Each row is a point. Any point is a mix of the corners, with weights that add up to 1. It lies inside the corners' shape when no weight is negative. Is each point inside? If not, which corners have a negative weight?

Corners:
(1): [ 0.61 -0.19]
(2): [-0.34  0.81]
(3): [-0.18  0.12]
Points:
[-0.19  0.28] -> inside
[-0.01  0.43] -> inside
[0.45 0.16] -> outside (3)
[-0.11  0.12] -> inside
[-0.10  0.66] -> outside (3)
[ 0.09 -0.17] -> outside (2)
[0.09 0.48] -> outside (3)
[-0.37  0.54] -> outside (1)

Corners:
(1): [ 0.96  0.06  0.71 -0.53 -0.57  0.11 -0.67 -0.76]
(2): [-0.34  0.21  0.45 -0.28 -0.04  1.14 -0.43  0.06]
(3): [-0.29 -0.76  0.29  0.69 -0.23 -0.26 -0.17  0.40]
(4): [-0.22 -0.10  0.06 -0.25 -0.06  0.33  0.54  0.33]
(5): [ 0.16 -0.10  0.40  0.35  0.39 -0.19  0.02 -0.33]
(6): [ 0.31  0.65  0.38 -0.28 -0.42 -0.35 -0.53 -0.54]
(7): [ 0.21  0.41  0.15  0.55 -0.25  0.41 -0.20  0.50]
(8): [-0.40 -0.22 -0.09 -0.42  0.14  0.44 -0.28  0.91]
(9): [ 0.08 -0.16 -0.52 -0.09 -0.66  1.08 -0.05  0.03]
Points:
[ 0.03  0.05  0.22 -0.22 -0.18  0.16 -0.14 -0.07] -> outside (7)
[-0.24 -0.08  0.21  0.54  0.07  0.82  0.10  0.17] -> outside (1, 6, 8)
[-0.20  0.07  0.04  0.06 -0.08  0.41 -0.17  0.39] -> outside (1)
[-0.24 -0.04  0.07  0.01 -0.17  0.54 -0.15  0.24] -> outside (1)
[ 0.07 -0.11  0.16 -0.05 -0.30  0.29 -0.12  0.03] -> inside
[-0.06 -0.12  0.02 -0.06 -0.17  0.46 -0.01  0.17] -> inside
[-0.30  0.04  0.18  0.05 -0.07  0.44 -0.18  0.26] -> outside (1)

Corners:
(1): [-0.90  0.26 -0.64 -0.14 -0.39  0.12 -0.65  0.88  0.30 -0.77  0.00 -0.87
 -0.37 -0.04]
(2): [ 0.16  0.07  0.78 -0.27  0.47 -0.19 -0.12  1.24  0.51  0.20 -0.31  0.61
  0.31 -0.10]
(3): [ 0.15  0.02  0.33  0.14  0.10 -0.12 -0.12  0.73  0.84 -0.01 -0.09  0.89
  0.48  0.41]
(4): [ 0.02  0.15  0.53 -0.49 -0.05 -0.07 -0.47  0.24  0.63  0.43 -0.43  0.38
 -0.13  0.51]
(5): [-0.06 -0.01  0.10 -0.11 -0.26  0.34 -0.13 -0.42 -0.47 -0.35  0.80 -0.14
 -0.41  0.16]
(6): [-0.62  0.18 -0.75 -0.52  0.03  0.28 -0.63  0.37 -0.15 -0.51  0.60  0.01
 -0.01 -0.35]
(7): [ 0.07  0.12  0.33 -0.04 -0.45 -0.46 -0.54  0.82  0.89  0.32  0.18  0.20
 -0.10  0.10]
(8): [-0.28  0.06 -0.03  0.33  0.09  0.01 -0.72 -0.28 -0.39  0.04  0.54  0.06
 -0.42 -0.05]
(9): [-0.24 -0.09  0.11  0.02  0.07  0.23  0.16 -0.52 -0.16  0.32  0.44  0.20
 -0.65  0.01]
(10): [ 0.08  0.45 -0.55  0.10 -0.46  0.28  0.07 -0.14 -0.42  0.31  0.42 -0.44
 -0.57  0.34]
(11): [-0.34  0.57 -0.23  0.26 -0.15  0.01 -0.14 -0.04 -0.44 -0.38  0.10 -0.65
  0.32 -0.50]
(12): [ 0.48 -0.48 -0.61  0.28 -0.58  0.17 -0.03 -0.36 -0.37  0.03  0.34  0.03
 -0.20 -0.01]
(13): [ 0.04  0.00 -0.08  0.32 -0.81  0.35  0.72 -0.14 -0.82  0.18  0.14  0.22
 -0.23  0.18]
(14): [-0.16 -0.19 -0.56  0.21 -0.01 -0.57 -0.46 -0.38 -0.42 -0.55  0.69  0.03
 -0.62  0.04]
(15): [ 0.03  0.32 -0.60 -0.13 -0.50 -0.03 -0.61  0.26  0.27 -0.75  0.21 -0.01
 -0.65 -0.16]
Points:
[-0.32  0.16 -0.42 -0.21 -0.10  0.14 -0.44  0.21 -0.10 -0.24  0.42 -0.01
 -0.17 -0.12] -> inside
[-0.22  0.21 -0.38 -0.07 -0.58  0.08 -0.13  0.09 -0.10 -0.06  0.08 -0.28
 -0.37  0.03] -> outside (2, 3, 5, 8)
[-0.20  0.18  0.02 -0.19 -0.16 -0.03 -0.46  0.54  0.36 -0.14  0.16  0.14
 -0.26  0.26] -> outside (9, 11, 12)
[-0.01 -0.07 -0.05  0.09 -0.08 -0.09 -0.11 -0.09 -0.21  0.08  0.39  0.22
 -0.23  0.07] -> outside (1, 15)
[ 0.02  0.13  0.25 -0.18 -0.14 -0.12 -0.61  0.69  0.61  0.24  0.01  0.03
  0.19  0.14] -> outside (9, 13, 14, 15)
[ 0.07 -0.01 -0.10  0.14 -0.19  0.05 -0.21 -0.07 -0.06  0.09  0.37  0.30
  0.06  0.26] -> outside (1, 2, 9, 15)
